Rows are points. Each copy is the shape, with its points in the same order, turned, moved and blurred by noise. Some copies are also mirrored. Which?
(in the rows, 128 means zero)

Shape, 7 rows:
[[155  95 126]
 [142 157 154]
 [157  72 149]
 [147 239 146]
 [144 107 115]
 [ 88  90 146]
 [137 112 157]]
Copy 1 (7 x 3):
[[ 98  92 129]
 [135 148 113]
 [ 69  94 116]
 [213 184 104]
 [111  94 144]
 [ 70 142 166]
 [ 96 129 122]]
Copy 1 is: mirrored
Copy 2, 7 rows:
[[131 167 111]
 [102 138 175]
 [114 186 107]
 [114 107 249]
 [140 143 119]
 [ 89 118  88]
 [ 96 154 135]]
Copy 2 is: mirrored

Shape (7 x 4):
[[109 114  51 104]
 [123 136  65 174]
 [145 233 106  94]
 [122 131 167 158]
 [125 111 182 158]
 [169 120 154 168]
 [125 135 159 144]]
Copy 1 (7 x 4):
[[109 124 133 191]
 [165  95 156 160]
 [188 220 107 153]
 [136 142 172  77]
 [115 132 177  61]
 [146 112 132  64]
 [131 153 163  89]]
Copy 1 is: only turned
Copy 2, 7 rows:
[[ 88  87  38 132]
 [136  58  74 108]
 [178 101 106 216]
 [136 112 150  95]
 [116 133 155  86]
 [161 127 133  81]
 [120 114 139 112]]
Copy 2 is: only turned
Copy 3 (7 x 4):
[[189 122  85 124]
 [165  95 144 104]
 [150 176 122   7]
 [ 82 142 139 124]
 [ 62 153 150 144]
 [111 158 188 143]
 [ 92 147 139 115]]
Copy 3 is: mirrored

Shape (8 x 4):
[[158 107 112 130]
 [134 144 145 134]
 [128 142 144 124]
 [114  83 134 189]
 [154  82 202 136]
 [106 102 171 133]
 [ 42 126 164  79]
 [234 149 126  69]]
Copy 1:
[[116  92 129 119]
 [146 140 120 116]
 [138 147 118 111]
 [147  95  87 182]
 [193 115 171 162]
 [156 139 138 169]
 [107 218 155 175]
 [143 103 187  36]]
Copy 1 is: only turned
Copy 2 (8 x 4):
[[178 150 129 108]
 [133 128 147 151]
 [122 131 128 137]
 [143 194 178 123]
 [144 102 214 107]
 [100 129 170 119]
 [ 27 123 131 103]
 [222  49  97 134]]
Copy 2 is: mirrored
Copy 3, 8 rows:
[[168 111 143 111]
 [103 111 133 120]
 [107 126 136 121]
 [151  77 159 184]
 [ 87  55 191 118]
 [100 106 174 151]
 [ 70 183 199 162]
 [140 112 118   7]]
Copy 3 is: mirrored
Copy 4 (8 x 4):
[[165 131 143 158]
 [134 115 104 167]
 [126 107 108 169]
 [198  59 117 152]
 [172  85 112 239]
 [141  60 119 191]
 [ 59  39 134 173]
 [132 219 143 206]]
Copy 4 is: only turned

Shape (9 x 6):
[[171  84  63 136 124 137]
 [149  92 107 114 199  75]
 [127  95 168 166 150  91]
 [114 146 151 140 166 161]
 [143 148 117 138 106 190]
 [113 195 170  23  66 189]
 [ 79 137 132  24 152 133]
 [ 98 173  78 126 152  39]
 [114  89  94 128 107 187]]
Copy 1 (9 x 6):
[[112  62 141 196 162  90]
 [199 109 140 177 169  50]
 [177  92 170  91 144  73]
 [170 129 163 121 162 156]
 [103  99 145 147 139 172]
 [128 151  37 105 106 220]
 [167 169  51 131 183 133]
 [141 190 153 167 122  45]
 [ 92  77 129 144 189 142]]
Copy 1 is: only turned
Copy 2:
[[122 110 149 148 118 215]
 [199  91 141 135 125 139]
 [175 171 171 164 139 122]
 [106 142 122 172 145 101]
 [ 66 158 116 166 152 169]
 [ 31 167  88  76 241 118]
 [ 98  95 124  63 174  84]
 [182 158  79  83  80 128]
 [ 63 129 170 145 128 170]]
Copy 2 is: only turned
Copy 3 (9 x 6):
[[ 91 139 120  86 153 228]
 [160 118  76 117 198 158]
 [109  66 120 145 185 121]
 [129 137 148 109 131  96]
 [ 87 145 173  90  94 142]
 [ 83 182  66  80  15  80]
 [130 199  57  80 121  92]
 [159 164  98 207 137 166]
 [ 53 167 143  88 146 155]]
Copy 3 is: only turned

Shape, 11 rows:
[[224 130 177 184 119 125  81 146]
 [133 179  76 199 122 151  81 112]
 [145 106 120 119 120 144  65 109]
 [211 113 129 105 168 118 103 153]
 [165  76 121 107 204 150 158  94]
 [ 54 135 170 103  56  95 169 159]
 [ 92 125 152  57  50 159 128 124]
 [ 99 152 177  73  94 164 140 132]
 [104 203  98 133 106 129  62  98]
 [ 82 176  76 117  84 172  80 201]
 [ 97 168 131 182 133 138  53 178]]
Copy 1:
[[197 189 197 185 175 156 134  79]
 [115 222 204  90 111 128 106  91]
 [156 139 164 136 139  90  76 114]
 [210 100 192 130 149 158 105 114]
 [152  57 159  91 157 119 140  79]
 [121 153  54 182 103 149 148 192]
 [109 121 116 205  76  77 103 176]
 [ 97 118 139 191 123 118 142 184]
 [120 209 181 112 121  89  90 168]
 [107 182 171 155  56 170  40 170]
 [114 219 166 142 148 177  62 139]]
Copy 1 is: only turned
Copy 2 (11 x 8):
[[208 134 171 117 111 108 139  37]
 [150 183 143 174 202 123  91  89]
 [123  97 158 140 140 114  77  87]
 [171 113 107 118  75  88  90  85]
 [132  97  76  56 135  77  86 132]
 [121  93 176 157 106 207 166 204]
 [ 76 100 210 143  94 143 115 176]
 [127 110 200 130  99 121 114 199]
 [137 132 173 222 172 105  92 124]
 [129 179 178 197 125 188  40 153]
 [207 135 168 187 170 169  68 109]]
Copy 2 is: only turned

Shape:
[[108 105 110  86  94 154 100 195 169]
 [161 106 102 114 165 201  79 207 158]
 [ 88 109  85 158 114 124  77 185  80]
 [ 76  96 108  41 190 204  68  98 117]
 [158 120 114  40  85  79 117 191  56]
 [ 96  98  64 161 174 143  81 112  98]
 [153 174  75  84 116 156 127  87 166]
 [137 139 111 101  80 147 179 129 119]
 [ 64 207 178  80 156 144 164 142 134]
 [126 145  76 107  67 141  85 156 126]
 [177  88 141 125 164 132  73 179 130]
 [ 61 159 158 121 122 127 136 142  75]
 [160 143 166 122  91 143  83 186 183]
 [112 181 173 152  71 161 151 196  87]
 [137 152 124  50  72  84 122 134 125]]
Copy 1, 15 rows:
[[ 46 147 114 112 156 183 146 151  82]
 [101 197  79 106 136 214 196  88 103]
 [ 77 106 102 192 191 158 175 131 126]
 [186 187 151 127 177 157 177 151  32]
 [ 92 129  22 154 165 151  78 202 121]
 [155 100 139 158 174 161 200 128 140]
 [138 119 141 104  62 178 129 165 100]
 [101 110 130 118 122 169  60 135 110]
 [ 98 155 136 106 105  61  96 101  59]
 [ 63 122 116 167 115 193 144 172 104]
 [107 202  81 110 159 171 171 142 177]
 [ 97 122 138 169 158  89 106 118  97]
 [ 34 200 108 110 103 163 142 140 148]
 [ 44 152 112 183 121 130  71  81 125]
 [ 83 134 101 113 112 139  81 211 104]]
Copy 1 is: mirrored
Copy 2:
[[171  70 154 130 156 129 153 146 168]
 [175 132 156 195 188 157 179 165 157]
 [223 129 120 103 108 141 191 116 113]
 [113 161 174  87 249 129 180  98 125]
 [173 139  97  34 122 190 137 176 215]
 [171 156  92 125 160 146 192  86  76]
 [124 119 111 135 183 156  65  97 136]
 [124 118 118 117 103 141 102  99 181]
 [118 172 163  90 130  45  82 153 149]
 [197  90 131 109 140 173 112 116 146]
 [141 151 126 147 142 188 180 198 131]
 [152 171 147  62  83  92 135 123 131]
 [149  94 172 160 118 162 117 202 135]
 [185 161 175 128  42 124 107 137 179]
 [136  93 111  60 135 155  75 162 164]]
Copy 2 is: mirrored
Copy 3 (15 x 9):
[[ 95 138 165 149 150 129  65 122 177]
 [ 93 113 130 234 164 124 114 139 166]
 [ 47  83  95 113 127 126  98 150 122]
 [ 77 113 191 143 127 159 221 105 193]
 [ 80 128 134 142  27 199  47 101 142]
 [ 84  85  83 114 136 114 183 125 134]
 [145 199 134 145  82  85 145 118 165]
 [126 162 164 132  79 102  88  97  95]
 [151  92 237 123  57  95 127 176 143]
 [ 72 173 116 129 108 112  82 139 152]
 [129  99 105 193 143 180 112 147 133]
 [ 93  87 189  89  74 123 118 162 100]
 [141 160 149 171 147 148  56 188 140]
 [ 85 124 193 143  84  95  55 186  58]
 [131 170 151 106  51 162  69 125 156]]
Copy 3 is: only turned
Copy 4:
[[170  99 110 164 146 138  84  89 147]
 [224 105  67  98 120 141 100 103 200]
 [214 127 164 108 196  99 122 104 122]
 [153 135  86  69 205 221  59 168 139]
 [157 108 200 112 112 191 109  27 105]
 [179 138 128  53 192 114 109 154 120]
 [126 136  74 131  87 171 127 156  91]
 [116  89 137 152 120 172 157 133 123]
 [ 94 188 154 185 154 189 103 166 184]
 [188 133 117 152 140 142 134  90  86]
 [151 143 108  65 142 117 115  57 191]
 [120 162 188 154 196 168 147 126 136]
 [147 147  58 170 130 118 137  51 170]
 [161 153 167 191 162 149 207 100 179]
 [ 99 139 133 153 115 177 121  71  80]]
Copy 4 is: only turned

Shape:
[[189 212 149  98  59  96  95 138  99 157  92]
 [127 122  80 116 142 161 215 108 148 138  70]
 [ 75 157  80  82  46 159  86  85  85 112  77]
 [123 127 156 148 128 134 110  53  71  58 161]
 [125 115 173 193  66 110 176 154  67 126  86]
 [ 56  97 130  74 119 125  94 157 151 120 178]
 [125 139 129 161  65 145 181 161 191 189 147]
 [147 100 102 120 156 146 125 152 178 110  96]
 [177 139 135  82 146  69  93  43 157 149  66]
 [175  99 123 182 162  57  88  77  79  81 104]
 [ 88  67  88 193 146 172 212 153 132 192 119]
 [181  89 149 182 147 182  82  89 112 178 138]
 [125 138 195  87  86  66  98  71  74  78  97]
 [130  74  72  86  54 158 199 164 138 151 147]
 [168 119 163  86 145 153 176 141  91 149 103]
 [ 91 201 130  86 156  82 159  73 106 176 156]]
Copy 1:
[[223 179  83 117 154 161 118 202 103 138 105]
 [ 99 141 120 162 160 162 173 106 170  64 165]
 [ 97 100  78  74 174 171 136 228  94  80 139]
 [ 45 127 108  82 152 122  83 154 146 210 129]
 [108 188 126 120  79 174 178 172 167 150  65]
 [ 98  18 119 197 115 163  87 171 118 136 122]
 [120 165 153 225 118 214 120 133 120  82  95]
 [117 112  88 171 129 135  92 102 174  76 133]
 [176 139 118 110 145  51 107 112  86 110 169]
 [106 140 115  69 139  49  98 110 173 164  69]
 [ 42 136 146 237 135 160 185 119 198  72  82]
 [ 57 187  66 192 153  87  90 133 120 137  80]
 [142 121 115  52  96 122 113 178 106 193 146]
 [ 97  87  97 186 137 231 176  98 118  85  99]
 [127 146  72 178 136 146 177 127 160 160 155]
 [147 109 196 169 191 119 152 172 118 178 169]]
Copy 1 is: only turned
Copy 2, 16 rows:
[[138  34 126 117 158  85 149 120 111  79 226]
 [131 105  40 180  66 140 106 151 147 173 136]
 [ 18  95  78 153 125  95 104 140 131  49 154]
 [ 65 168 190 158  90  82 143 155 184 118 150]
 [151 148 126 148 160  51  79 139  95 152 134]
 [ 61 188 103 122 153 201 169 157 113  86 151]
 [147 108 117 133 123 200  75 125  62 168 162]
 [128 129  71 117 123 166 152 107 181 152 132]
 [ 74  68  92 171 135 116 206 109 185 170 240]
 [ 84 129 145 101 124  35 193 121 193 198 148]
 [135 135  78 171 107 164 100 157  80 216  51]
 [106  86 185 173 124 136 173  78 144 169  93]
 [ 77 161 143 162 161  44 162 142 162 102 228]
 [123 158  50 139  60 161 118 101  50 117 138]
 [179 129  96 193 111 114 178 131 134 118 144]
 [ 82  86 126 180 109 140 180 241 114 140 210]]
Copy 2 is: only turned
Copy 3:
[[145  88 108 118  80  90 118 182 163 196 210]
 [173 144 104  87  52 154  95  79 109  81 125]
 [168 146 172  10  85  71 155 152 147 107 198]
 [148 134 145 133 158  25 184 119 120  93 123]
 [180  80 158 112 105  54  68 101  60 165 142]
 [ 76 156 190  65 167 144 125 163 117 117 116]
 [144  79 183 108  96 163  35  98 165 142 111]
 [123 164  87  75 114 146 105 104 131 141  89]
 [142  70  34  81 118 141 191 142 147 125 158]
 [186 112  81 125 151  69 215 105  82 177 101]
 [209 126 171  94  92 164  50  91  80  96  44]
 [217 112  96 114 170  88 101 162 161 120  62]
 [112  81 111  93 149  46 181 145  85 134 206]
 [177 170 184  91 128 186  52  85 122 118 175]
 [156 140  87 139 110 121  72 153  87 104 153]
 [124  76 156 148  64 150 182 182 118  77 141]]
Copy 3 is: only turned

Shape, 17 rows:
[[ 79 143 171 161  78  91 124 133 160  93 141]
 [158  96  90 180 155 129 196 124 164 180 145]
 [188 105 144  71 118 119  83 178  99 130 131]
 [110 158 146  85 177 129  80 155 156 102 136]
 [ 92 147 184 171  77 152 101 137 163  96  99]
 [121 140 162 181 138 121 179 176 143 136 186]
 [115 107 106 155 167  86 192 179 154 170 179]
 [172  96  85 181 160 173 151 132  77 141 131]
 [ 75 140  71 111 111  62 120 142 153 124  80]
 [ 77  97 110  79  63 115 195  95 160 132 172]
 [103 112 176  72  77  90  95 110  68 164 121]
 [156 171  94 129 178  88  98 159 100  93 187]
 [141 105 111  88 112 134 103 117 130 114 117]
 [149 162 118 143  61 102 169  84 125 176  89]
 [109 111 156 168  58 160  84 147  65 129 123]
 [116 192 154  80  96 120 180 155 140 119 130]
 [187 191  69 127 161 162 112 152 163 166 167]]
Copy 1 (17 x 11):
[[126 134 165 134  50 163 135  93 135  98 157]
 [126  97 162 120 185 124 157  26  84 138  90]
 [ 77 140 133 121 189 132  86 151 189 110 131]
 [ 86  54 161 148 132 129 102 158 135  98 172]
 [ 92 116 164 139  56 208 138 123 135 144 137]
 [129  87 188  90 101 128  96  51 126 114  99]
 [130 100 179 103 154  86  98  27  88 110 131]
 [ 79 111 140 131 176 113 137  93  99 138  22]
 [125 159 159 205 132 119 124 116  78 111 188]
 [157 160 184 101 116  73 206  99 134 139 175]
 [144 168  72 112 118 114 113 162 164 137 156]
 [101  77 162 178 143  82  84 114 151  47  94]
 [ 87 134 141 145 159 124 161 147 143 119 140]
 [193 161 131 169 145 164 163  93 135 157 109]
 [ 73 166 113 131  72 146 113 131 158 165  80]
 [184 117 211 130 125 135 113 147 151 134 146]
 [107  40 185 197 192 111 122  81 168 146  97]]
Copy 1 is: only turned
Copy 2 (17 x 11):
[[119  59 110  76 141 127 113  89 158 136 144]
 [161 132 122 151 243 112 102 168  61 132 154]
 [144 180 155 189  85 155 130  87 105 153 148]
 [120 184 119 112  88 166 120 146 149  96 146]
 [ 87 112 139  86 148 132 105 102 192 168 103]
 [117 103 125 130 188  92 117 101 117  64 162]
 [144 122  88 148 184 112  89 118  54  75 173]
 [ 86 152 133 202 196  95 145 172  75 156 143]
 [139 105  75 114 115 198  60 152  97 156 105]
 [208  78  69 119 185 178 171 118 109 127 107]
 [191 132 101 151  75 102 146  89 121 178  72]
 [ 96 126 149 154  78 144 138 162  75  81 172]
 [151 150 124 151 125 169 149 146 118 170 124]
 [162  82 164 135 170 122  94 144  96 175  49]
 [ 78 121 115 139 127  94 158  75 121 198  96]
 [148  98 138 156 145 175 107 104 150  78  67]
 [103 188 194 121 169 160 125 170  51  81 125]]
Copy 2 is: only turned
Copy 3:
[[183  64 137 114  88 140 134 137 169  21  93]
 [107 134  81  74  94 163  75  88 103 118  91]
 [105 131 174 108  98  64 137 162 125 101 190]
 [194 119 105 121 130 102 169 120 147  87 188]
 [196  53 144 132  77 115 119 127 198  85 110]
 [194 115 130  79 125 112  66  95 108  61  97]
 [146 167  91  74 101 145  79 107  81  63 112]
 [105 122 127 109 142 151  50 156 127 166 130]
 [131 157  89 149  60 171 157 151 184  47 142]
 [133 150 136 116  92 139 194 139 119  74  21]
 [115 100 183 196  78  94 170 172  96  75 134]
 [138 144 136  87 193 143 114 141 126  57 196]
 [110 121 137 115 101 121 172 160 161 121 138]
 [ 68 105 135 170  79 132 108  93 169  76  73]
 [154  74 207 151  75 129  92 178 157 117 129]
 [159 162 136 140 118  73 150 108 174  49  89]
 [127 159 135  84 147 144 116  44 163 127 173]]
Copy 3 is: only turned
Copy 4:
[[133 139 112 180 116 110 185 126 191  60 168]
 [113  50  59 107 110  90  53 146 166 127 140]
 [107 124 143 204 139 121  93 101  81  88  82]
 [146  77 177 174 151 119 178 126 121 115  98]
 [132 170 117 146 123  98 195 104 196  67 147]
 [ 75  86 102 169 117  91 126 137 220 140 145]
 [112  39  66 182 117 114 100 171 185 167 134]
 [ 83 110  91 100  87 108  73 105 104 166 138]
 [183 101  73 156 157 167 179 186 114  98 161]
 [107 104 133 154  93 117 110 249 154  46 186]
 [ 69 140 105 187  89 140 172 173  78  43  85]
 [ 90  46 129 207 133 124 154  94  91 153 152]
 [134 111 136 144 119 125 115 132  93  74 136]
 [ 61 120  43 105 154 112 125 165 119  46 151]
 [ 91 204 102 167  84  89 168 117 118 103 117]
 [ 70 106 151 149 186 130 150 185 157  77 133]
 [112  44 132 128 187  40  96 124  89 150 143]]
Copy 4 is: mirrored
